Rows are points. A path goes straight from each point to the next, and from the last back to the first. The post is the endless flat space through its rows: a point in 2 columns, a line in 3, a plane in 4, and so on, so that a path can go around it. How many times does the path go around the post? Going back the other way cancels.
(in the rows, 128 means zero)

Post (2 x 3):
[[ 97 139 119]
 [161 128 119]]
Path (28 x 3):
[[146 111 127]
 [105 120  72]
 [148 148  97]
 [194 133 130]
 [ 69 143 186]
 [143  98 147]
 [ 95 110  62]
 [146 153  79]
 [146 159 129]
 [127 147 167]
 [132 108 153]
 [152  97  65]
 [ 91 140  81]
 [104 155 123]
 [147 145 154]
 [ 90 109 153]
 [111 116 111]
 [205 116  77]
 [208 142 105]
 [152 167 157]
 [138 112 162]
 [126 112 115]
 [154 123  76]
 [112 157 104]
 [129 137  95]
 [182  93  62]
 [149 119 137]
 [133 118 161]]
Times around: 4

Post, 7 rows:
[[133 142 148  90 147 138 152 130]
 [143 108 151  80 185 149 143 142]
 [125 121 130  69 142 111 143 130]
 [139 125 141  80  96 131 114 136]
 [160 140 136  76 164 141 129 115]
 [167 161 107 214 101  46  61 126]
 [129 136 117 109 149 141 117 107]]
Path, 15 rows:
[[141 107  90 105  68  34  95 143]
 [142 130 116 118 154 133 101 153]
 [131 150 111 118 122 104 117 123]
 [163  77  87  64 135 117  89 127]
 [160 147 129 115  84 114 106 105]
 [108  90 170  91 153 133 133 132]
 [151  89 142  93 125 141 142 158]
 [128 151  83 135 131  59 129 120]
 [160 114 143 130 152 179 139 164]
 [120 145  99 115 104  97 103 121]
 [127 149 123 134 169 122  60 100]
 [ 91 107  87  72  97  49  99  96]
 [163 141 179  66 182 128 155 153]
 [163 193 153  98 132 105 122  93]
 [140 113 163  60 187 146 184 115]]
Times around: 1

Post (11 x 12):
[[148 131 121  80 100 125 130 147 105 131 115 134]
 [121 135 151 129 117  88 118 149 114 153  98 107]
 [128 107 151 113 117 104 154  99 117 127 159 138]
 [122 115 131 106 125 133  99 120 154 137 107 154]
 [197 133  99 118 153  71 171 127 131 137 146 111]
 [140  82 115 112 112  83 191 155 142 121 138 114]
 [155 143 137 175  85 111 155 120 133 128 192  93]
 [144 119 142 136 133 138 191 106 145 128 147 177]
 [105 149 140 153 144 132  95 118  92 158 134  40]
 [ 88 131 133 127 132 126 130 119 168  88 110 126]
 [116 128 122 129 112 140  94 169  92 133 132 155]]
Path, 33 rows:
[[145 169 139 164 151  70 139  94 191  89 124  63]
 [164 141 115 122 127 142 183 107  92 128 125  80]
 [177 133  79  95 125 107 121 103 120 157 101 117]
 [182 181  98 194 154  71 129 148 154 187 151  89]
 [ 93  69 120 133 126 154 162 164 151 142 192 118]
 [116 111 125 147 172 147 151 182 129 124 105 130]
 [144 161 142 191 121 118 131 134 128  77 136 111]
 [124  79 128  88  92 139 158 125 122 135 122 130]
 [119 109  68 135 186 147 132 130 105 149 155  94]
 [148 149 121  92 118  75 171 132 161 115 120 107]
 [129 125  90 103 165 122 111 169  96 126 139 148]
 [166 169 117 122 139  84 172 111 102 149 148  56]
 [171 203  96 212 101 138 127 160  98 114 159 178]
 [152 131 147 217 123 130 174 131 122 169 162 136]
 [159 109 120 108 141  89 174 115 171  72 148  80]
 [168 163 122  88 116 132 122 167 143 134 124 129]
 [ 97  95 122 114 124 142 162 130 150 134 150  91]
 [102  79  99  96 112  93 189 129 115 121 147 131]
 [156 118  36 168 171 157 145 105  87 108 199  75]
 [133  62  72 150 104  93 147 208 107  73 161 141]
 [120  80 161 130 108 120 152 182  73 117 145 144]
 [ 96 173 224 160 125 175 146  86 109 177 131 162]
 [195 160  88 122 132  61 107 160 202 136 124 210]
 [161 126  57 127 156  59 164 146 103 121 146 158]
 [135 114  88 128 164 142 152 112 105 104 162 106]
 [121 121 188 135  74 103 120 137  83 175 113 101]
 [165 161 142 116 126  94  70 155 138 120 123 136]
 [ 96 146 137 101 190  99 154 143 125 110 125 115]
 [ 76  95 118  88 155 155 102 147  75 203 113  97]
 [115 151 117 105 158 128 126  89  94 102 124 177]
 [106 112 130 135  30 127 134 136 132 126 188  77]
 [160 138 146 138 130  94 164 116 179 160 154 195]
 [153 146 125  78 175 141 170 129  91 111 126 150]]
Times around: 1

Post (17 x 18):
[[113 173 117 158 188 144 117 165 124 128 146 115 129  87  66  95  94 132]
 [163 112  99 115 103 172 149 123 110 128 110  75 121 108 159 181 133 129]
 [149  94 140 111 101 185 135 149 109 150 120  94  89 160 154 125 148 116]
 [123  93 135 158 121 101 158 150 116 158 147 157 125 129 127 112 144 103]
 [144 142 131 104  80 130 121  81  96 137 131 100  90 100 171 117  79 171]
 [150 132 152  82  56 141 134 143 100 128  86 125  75 107 173 161  87 138]
 [104 151 136 144 134 121 161 160  99 108 152 138 120 117 108 119 132 124]
 [175 131 170 140 112 111 129 191 157  99 146 110 149 129  61 115 157 130]
 [157 133  76 184 135 116 149 156 111 138 108 173 102  72 184 136 141 162]
 [111 142 125 116 185 155 119 125 106 158 147 129 113  63 142  89 106 170]
 [167 141  93 115 105 119 125  87  91  89 143 169 194 150 109 104 114 133]
 [145 112 129 139 143 139 121 123 187 135 138 144 139 134 158 109 132 153]
 [147 147 116  83 133 141 119 175 134 157 110  56 139 167 151  88 131 101]
 [127 134 147 176  80 158 167  72  87 131  77 150 113 120 145 124 141 113]
 [175 146 106 105 156  94 181 160  84 127 159 115  70  93 165 107  91 109]
 [158 127 138 111 125  73 175 127  80 122 127 132 116 168 103 104 103 124]
 [129 128  95 109 154 131 107  85  98 137 120  96 102 107 135 110 126 137]]
Path:
[[172 156 148 131 127 131 166 130  74 139 152 149 112 101 127  94 154 153]
 [135 162 182 132  93  93 178 137 129 149 110  57  81 127 103  53 156  85]
 [102 120 155 141  78  95 172  69 115 157 135  21 104 164 140  63 139 131]
 [153 173 126 142 116 140 176 205 140 135 136 113  77 131 169 116 103 166]
 [ 89 174 163 141 122 166 145 144 105 135 146 169  93  78 185 107 126 151]
 [138 145  69 114 172 103 166 111  86  96 137 125 127  98 160 157 115 131]
 [116 149 177 112 208 141 162 153 187  94 145 129 144 176  98  94  93 161]
 [122  90  87 116 129 121 158 150 119 130 132 144 127  96  98 162  92 100]
 [192 154 155 106 110 204 130  50 126 142 105  84 134 152 143  59 184 164]
 [165 143 139 146 124  57 140 158 148 143 161 190 171 149 114 121 116 138]
 [124 137 145 109 128  70 145 122  60 152 181 107  78  94 115  98  94 157]
 [172 144 175 157 104 211 190  98 195 122  79 134 110 182 156 112 127 109]
 [132 183  91 124 163 103 151 160 103 115 180 213 108 116 173  84  84 121]
 [137 158 128 154 109 128 173 117  69 106 145 153 170  97 178 151 141 132]
 [146 118 118 100 135 151 105 111  61  94 103  74 118 129 135 116 142 215]
 [120 121 114 131 110 108 166 100  73 139 121 122 164 147 161 125 160  83]
 [137 170 131 108 130 124 130  52 135 117 154 103 102 121 129 112  87 151]
 [173 129 137 113 164 138  98  79 128 130 155 106  95 177  79 100  82 181]
 [149 130 156 127 115 126 153 184 130  97 167 133 184 170 117 109 170 113]
 [122 139 137 100 172 187 121 175 120 129 128 158 168 106 145 103  36 180]
 [124 131 121 130 177 168 101  89  98  86  80 115  90 102  67  97 166 126]
 [222 124 110 115 148 101 168 129 123 109  86 127 130 116 116 122 161 114]
 [156 148  83 131 182 106  96  86 158 112 147 111 160  98  70 149 163 133]
 [154 153  82 176 114  29 120 103  73  94  98 182 136 112 125 133 148 185]
 [147 105 123 138 135 165 125 167  88 164 120 114 148 103 163  98 100 198]
 [157 121 119 165 114 113 142 207  94 136  80 137  97 181 153 115 124 121]
 [171 104  85 117 118 138 141 115  95 139 132 109 103 105 169 193  90 175]]
Times around: 2

Post (17 x 18):
[[180  91 152 107 151 136 161 142 135  79 131 157 138 163 104 108 131 156]
 [110 166 135 195 147 116 125  99 139 116 151 131  25  61 152  97  84 117]
 [104 171 152  91  94 129 138 101  82 145 143 101 104 179 103 144 125 147]
 [128 133 141 135 129 130 172 122 124 104 127 123 111 128  99 137 122  92]
 [123  93 141 155 142 111 123 132 115 104  99 151 131 108 122 146 103 138]
 [164  92 149 108  75 123 157 118 171 164 141  69 157 150 110 115  78 140]
 [153 128 164 133 115 103 135 146 112 134 125 151 114 157 138 137 149 124]
 [136 172 144 154 132 111 110 115 114 116 153 109 120 156 116 108 171 144]
 [117  71 140 103 141 153 117 174 136 179 104 132  89 143  83 162 150  93]
 [141 109 124 139 121 125 131 130 135 127 145 125 155 185 144 145  79 156]
 [148 119 163 121 137 118 118 159  89 134 154  80 115 164 111 155 142 146]
 [135 123 176 181 138 116 142 140 129 151 128 147 130 154 116 143 119 152]
 [135 109 132 135 120 135 133 166 130 140 126 146 112 114  84 163 142 138]
 [144  90 148 193 125  38 158 109  83  63 162 147 119 104  81 111  95 147]
 [123 186 136  88 116  61 171  95 149 195 130 112 136 146 105 162 109 147]
 [ 49 118 120  94 152 159 121 181 173 145 120 135 139 116 139 112  84 110]
 [108 152 161  91 158 115 114 111 107  95 188 124 133 133 112 124 120  93]]
Path, 28 rows:
[[108 103 135 115 109 196 136 176 176 127  93 127 134 128 210  66  80 108]
 [137  97 163 196 123 116 156 169 123 138 160  88 109 163 134 122 133 186]
 [106 117 139 112 130 125 121 139 143 140 130  77 111 120  84 153 129 152]
 [ 77 226 137 111  65  82 118 121 110 131 143 109 124 129 116 145 104 128]
 [ 93 106 122 106 108  91 111 209 107 115 126 108 150 120 137 101  86 107]
 [114 133 131 116 123  77 136 134 126 124 115 113 118 145  67 106 138 117]
 [ 93 102 157 121 163 146 146 157  85  71  62 179 143 115  92 177 132  69]
 [100 177 151 181 206 105 145 131 135 150 175 150 109 143  90 116 122 141]
 [ 95 151  96 120 160  86 143  99 142 159 240  71 147 105  36 172 111 127]
 [ 95 129 157 173  54 164 137 122 121 130 142 112 160 180 106 132  99 191]
 [151 143 214 126 146 102 118 140 163 195 202  88 104 180 125 155  90 104]
 [135 130 140 119 148 118 152 125 126  95 110 142  65 148  91 172 122 143]
 [ 75 176 125 161 112  81  97 172 106  91 125 126 126  88 162 174 133 101]
 [108 142 126  97 118 124 145 162 101 152 104 105 116 129  17 223 132 181]
 [130 133 144 139 141 103 119 144 139 156 142 149 116 149 103 109 149  61]
 [110 178  94 125 136 136 162 123 110 109  98 168 165 100 100 170 142 159]
 [160  93 149 150  84  99 200 134 115 125 131 156 123 180 113 148 124 170]
 [135 103 115 143  91 161 142 113 160  97 105 117 113 133 116 113 133 107]
 [154 119  81 201 159  29 159 116 142 114 111 121 154 110 107 167 143 130]
 [ 96 131 134  50  88 113 146 132  85 156 106  86 149 186 101 181 117 182]
 [113 126 182 188 108 148 182 190 181 215 112  38 132 214 139 107 103 167]
 [102 174 134 130  77 157  98 179 168 150 158 117 129 166 151 124 106  85]
 [ 88 149 109 126  98  59 163 154 131 165 148 108 120 111  74 124 132  90]
 [105 117 117 234 105  70 151 149 108 177 182  89 161 132  88 141  78 209]
 [102 129 139 166  93  60 122 104  93 160 190  84  81 121 101 154  85 136]
 [141 113 140 122 145 148 141 124 157 107  99 175 113 135 117 165 128 144]
 [118  93 143 197 132 126 130 206 114  97  71 122 142 140  96 126 134 176]
 [112 153 158 103 118  90 121 100  97 133 131 114 156 145 103 129  95 131]]
Times around: 4

Post:
[[ 90  82 139 120  74 121 115 136 141  94 102 133 106 150  95 128  82 107]
 [ 73 114 118 141 122 167 118 129 154  82 151 140 110 136 136 153  87  72]
 [107 151  87 102 168  80 154 181  97 163 141 126 189  85  99 167 160 140]
 [115 132 124  92 174  87 184 127 119 150 150 102 135 136  83 158 147 123]
 [157 128 124 155 144 153 145 149 117 122 151 144  89  83 123 124 153 160]
 [ 91 148  90 122 172 131 153 147  94 176 105 127 146 121  90 106 168 149]
 [134  98 131 207 149 153 141 151 141 139 150 136 134 131  91 117 172 127]
 [106 155 143 118 175  91 119 141 109 158 158 135 165 124 107 115 159 125]
 [141 136 122 141 130 128 108 175 168 117 144 127  95 111  91 126 192 120]
 [ 99  71 107 111 131 152 129 108 126  75 121 112 139 139 121  97 125  96]
 [122  81 130 103  87 154  82 131 143 128 134 129  96 148 128 130 103  89]
 [118 153 127  92 144 115 195 138 112 137 146 142 167 166 123 155 181 149]
 [130 174 143 133 172 107 147 132  91 158  95  88 156 150 115 157 141 141]
 [108 117 106 138  57 155 126 125 137  85 118 136  91 125 124 109 101  36]
 [ 91  94 137  99  64 165 117  69 142  92 128 142 126 113 106 141 118  88]
 [125 123 108 183 105 141 119 162 195 157 143 126  92  82 159  97 166 150]
 [ 70  87 166 110 101 180 135 149 133 116 117 126 126 123 118 111 136  60]]
Path, 29 rows:
[[129 121 104 128 132 163 158  95  66 124 105 122 119  80 112 150 162  86]
 [101 126 125 149 103 185 123 135 129 135 139 179 176  89 200  96 123  90]
 [164 131 140 148 125 109 150 167 192  87 143 106 101 143 135 151 114 149]
 [113 143 141 149 134 146 128 115 150 172 141  86  94 142 119 108 145  90]
 [ 81 131  69  86 145 122 136  67 112  29 135 108 125 109  91 162 104 114]
 [163  80 118 142 156 148 154 117 116 129 187 148 108 183  61 109 164 116]
 [107 146 116 141 129 131 163 181 182 111 131 133 130 162  97 125 161 107]
 [149 125  92  79  96  31 135 123 170  80 121 115 116 196 104 220  41 111]
 [136 115 148 139  94 117 164  79 129 130 128 155 142 148 157 120 185 151]
 [ 49  90 128 130 155 105  50 148 153 124 176 126 126 118 117 109 131  73]
 [145  54  99 123 150 143 154  99 156 116 121 133  72 163 104  93 161 145]
 [106  82  80 130 106 124 173 144 149 119 120 150 147  87  96 146 107 137]
 [153 133 120 127 124 165 181 132  93 151 127 149 178 133 111  94 144 114]
 [177 143 156  84 126 117 148 144 173 138 113 102 141 148 101 137 208  96]
 [ 74  94 127  74 122 116 145  82 130 145 153 113 207 132  90 136  91  90]
 [ 90 178 113 134 138 189 168 161 152  90  85  76  76 144 162 127  51  44]
 [ 85  99  97 124  90 166 136 106 162 155  88  99 143 128 119 170 111  89]
 [ 57  63 170 125 124 179 135 100 101 143 108 144 154 114  45  62 139 105]
 [103  87 203  76 151 173 179 128  91  78 163 104 129 118  50 189 154 139]
 [118 137 181 176 119 104  98 152 108 117 139 116 132 134 120 136 155 115]
 [ 80  65 127 118 165 142 112 120 135 112 111  93 110 177 105  94 119 168]
 [117 143 153  72 173 140 154 123 107 179 124 114 164 162 122 145 148 178]
 [ 86 124 162 118 175 160 115 134 158 124 171 158 170 111 115  99 192 103]
 [122 163 172 109 107 130 102 173 165 138 160 178 117 122 157 166 129 117]
 [128 103 107  99 147 105 177 169 128  69 111 114 128 144  92 144 101 124]
 [125 124 127 201 181 176 181 159 106  98 159 180 151 207 104  95 123  93]
 [104 163 146 135 124 121 113 109 144 174  78 119 125 123 123 193  82 147]
 [ 85  95 123 105 132 122  92  78 136  89 157 139 139 118 146 180 111 159]
 [133 178  89 196 196 132 160  89  54  92 115  86 126 176 135 177  99 125]]
Times around: 0

Post (17 x 18):
[[115 128  63 115 133 153 126 121 146 135 118 112 125 126 116 167 144 143]
 [ 60 130 190  99 138 132 203  72 159 108 154 142  80 161 147 103 110 128]
 [138 154 163  88 151 193 125 108 152 122 133 156  67 125 140 112  96  94]
 [152 137 114 162 138  92 105 121 162 127 131 134 140 117 125 191 154  91]
 [166 101 152 183 119 101 153 138 155 117 128 118 136 116 134 192 123 146]
 [131 121  90 112 107 137 139 134  98 132 137 146  95 136 108 130 141 108]
 [ 78 172 160 109 141 161 183  83 132  74 127 146  83 167 107 144 114 116]
 [170  74  68 152 145 140 105 108 110 131  99 123 129 125 158 136 137  91]
 [121 125 108 138 129 167  85 122 147 120 132 181 106 145 156 121 144 133]
 [127 122 149 106 150 155 121  85 110 141 132 175 100 147 129 156  91 126]
 [103  92  68 159 139 155 108 136 110 167 115 152 125  85 115 153 158  84]
 [ 86 123 169  71 114 175 133  88 137  91  91 127 103 126 126 108  97 106]
 [183 106  99 130 132 182  92 119  97 137 167 128 159 104 143 164 149  89]
 [130 150 138 128 143 107 153 123  95 110 141  87 129  99 153 152 129 140]
 [142 100 143 167 129  97 130 110 107 125 171  66  91 125 123 180 154 127]
 [146 134 165 117 166 158 141  73 139 103 126 145 109 119  92  99 117 127]
 [130 117 107 200 129  93 102 153 142 133 170  72 152 140 145 157 113 119]]
Path:
[[192 176 151 150 160 158  95  84  93 116 157  85  33 103  98 126 116 112]
 [129 140  93 116 130 191  99 114  96 133 176 126 138  91  96 168 143  96]
 [141 116  97  87 127 132  79 136 133 105 139 118 178  82 187 195 160 120]
 [141  94 112  73 100 176 101 154 107 157 106 159  96  76 115 190 173 125]
 [119 100 105 121  69  68 155 142  87 138 121 151 119 165 121 156 165 147]
 [138 149  65 185 126 127  97 111 115 135 111 139 116 198 138 152  71  99]
 [ 67 125  94 151 138 139 125  91 142 124  95 192  56 124  67 112 138 131]
 [123 106 106 145 140 107 139 127 154 130 110 143  55 137  61 142 149 166]
 [152 100 178  73 176 161 130  89  83 201 144 151  73  87  81 207 135 107]
 [113 175  89 119 165 163 180  79  86 106 160 110  84 238 166 152 130 123]
 [ 74 116 157 133 132 135 152  66 108 135 121 142  88 124 110 119 109 126]
 [ 82  86  64 131 111 151  87 102 105 133 155 163 116 142 176  96 140 119]
 [110 159  65 132 143 150 122 123 152 101 183 128  96 130  98 128 161 127]
 [185 154 106 183 158 102  96 202 111 132 112 134 158  87 104 203 150 120]
 [ 79  90 148 148  93 177 127 131 100 147 129 133 117 116 112 155 164  53]
 [ 93 151  65 115 107 168  85 152  74 171 169 138 166 120 152 141 162  70]
 [148 139  97 111  96 180 133 114  47 116 143 117 112 121 152 137  92 129]
 [ 76 165 126  75  66 131 123 145 119 101 144 127 160  93 169 100  80 114]
 [176 119 112 177 154  99 105 126 122  99 148 137 108 115 146  96 139  81]
 [125 152 127 113 184 121 169  99 118  90 153 136  93 130 133 131 146 126]
 [123 123 115 100 117 161 155 135 101 140 130 114 118 126 124 171 135 100]
 [183 145 156 128  88 153 135 123 127  38 119  58 174 176 190 138  81 136]
 [116 151 147 141 120 152 129 130 139 132 153 135  83  91 106 105 119 133]
 [101 103  95 127 112 160  69  96  86  84 132 153  54 137  91 147 196  48]
 [ 63 156 136  87 139 169 145 119 158  74  94  47  90 135  78 162  99 181]
 [179 116 109 132 146 166 150 109  88 159 160 217  68 169 105 148 140 104]]
Times around: 5

Post (17 x 18):
[[ 93 105 184 114 126 116 110 119 126 199 130 143 144 123 159 174 139 207]
 [167 150 144 128 104 133 136  83 102 174 136 130  90 144 161 137 145 171]
 [119  97 140 116 145 166 160 138  98 124 127 106 133  83 101 145 131 118]
 [167 124  88 126 179  85 151 105 117 136 172 107 112 140 128  92 113 112]
 [128 110 123 158 105 156 104 134 177 128 148 134 166 117 147 114 179 127]
 [165 101 148  89 156 113 154 103 129 119 124 136 133 111 183 123 124 118]
 [141 143  69 141  72  96  53 151 109 123 142 131 138 140  98  96 121 110]
 [153 100  90 125 138 133 128  94 120 117  56 116  98 105  78 135 105  82]
 [ 82 172 129 114 119 177 144 108 136 187  95 149 143 127 103 223  84 138]
 [141  95 113 110 153  74 158 105 111 144 127 101 172 173 125  96 173 128]
 [134 221 130  69 182  97 130 106 137 165 128 176 119 165 125 140 119  96]
 [113 117 108 181 152 112 130 166 124  99 132 139 161 105 138 140 154 161]
 [130 159 137 105 122  82 112 127 131 175 118 107 131 218 136 127 112 137]
 [188 157 142  75 106 142 142  88 151 151 133  73 129 118 131 123 134 131]
 [ 66  97  88 115 105 152 111 135 112 141 105 148 129 128 103 193 129 169]
 [ 88 181 189  88  93 179 149  88 170 151 129 127 109  51 156 166 121 162]
 [160  85 118 118 102 114 147 147 123 105 142  96 144 119  85 146 154 109]]
Path:
[[155  95 103 104 125 129 123  93 120 134 122 101 101 104 110  96  79 107]
 [156  62 170 139 110 128 158  80 119 108  87 132 131 138 176 173 137 175]
 [109 178 160  58  86 121 115  84 166 129 105 118  99  96 134 184 161 155]
 [226 131  75 137 194  69 164  99 144 137  86  78 127 145 137 117 100  78]
 [115 109 136 142 125 203 161 127 101 151 133 112  97  33  88 181  75 130]
 [ 44  95 125 103 108 146 151  67 100 165  95 173 116 136 115 154 105 125]
 [ 89 128 125  94  87 163 130 117 118 113 132 110 121  96 115 140  99 112]
 [ 77 179  96 138 167 105  82 105 105 169 114 115 113 123 117  85 104  93]
 [117 157 112  83 147 114 170 111 107 163 142 109 135 113 129 146  90 124]
 [ 89  98  88  84  94 113 125 106 112 148  62  83 115 137 107  82 118 146]
 [ 85 143 108 145 146 198 165 123 150 179 159  90 154 122 149 113 129 133]
 [203 151 166 144  58 181 161 129 190 130 113  94 101 145 185 154 115 149]
 [119 168  97 141 133 108 146 109 112 136 109 156 160 144 115 155 107 138]
 [135 150 136  98 170 110 119  71 181 172 159  46 146  92  82  76  74  68]
 [147 116 107 151 131  85  96 133 204 107 174 102 124 117 148 107 185  89]
 [ 78 122  93  90 137 141  98 157 209 115 176 170  96 126 232 123 147 164]
 [180 145 103 126 156 103 163 118 122 138  99 130  91 144  89 144 108 115]
 [161 103 145 157 118 130 133 133 112 137 107 126 149 111 127 181 133 200]
 [156 158 133 136 164  61  83  99 141 108  81 129  97 107 125  71 123 106]
 [103 172  94 112 137 140 126  92 119 167 128 103 130 104 144 144 118 122]
 [ 64 146  87 122 119 121 156 137 111 149  59  88 116 126 101 144 102 159]
 [113 112 155 145 108 150 126 124 155 154 118 146 131 107 132 155  91 155]
 [167 140 116 109 131 121 113 105 106 130 123 158 120 129  37 161  97  77]
 [154 196  86 140 140  85  96  35 121 220 157  93 156 139 138 130  87 163]
 [102 162 160 106  80 127 113  91  89 200 124 131  83 101 126 134 127 123]
 [110 159 136 166 189 181 177 141  80 150 133 154 114  88 104 116 156 113]]
Times around: 5
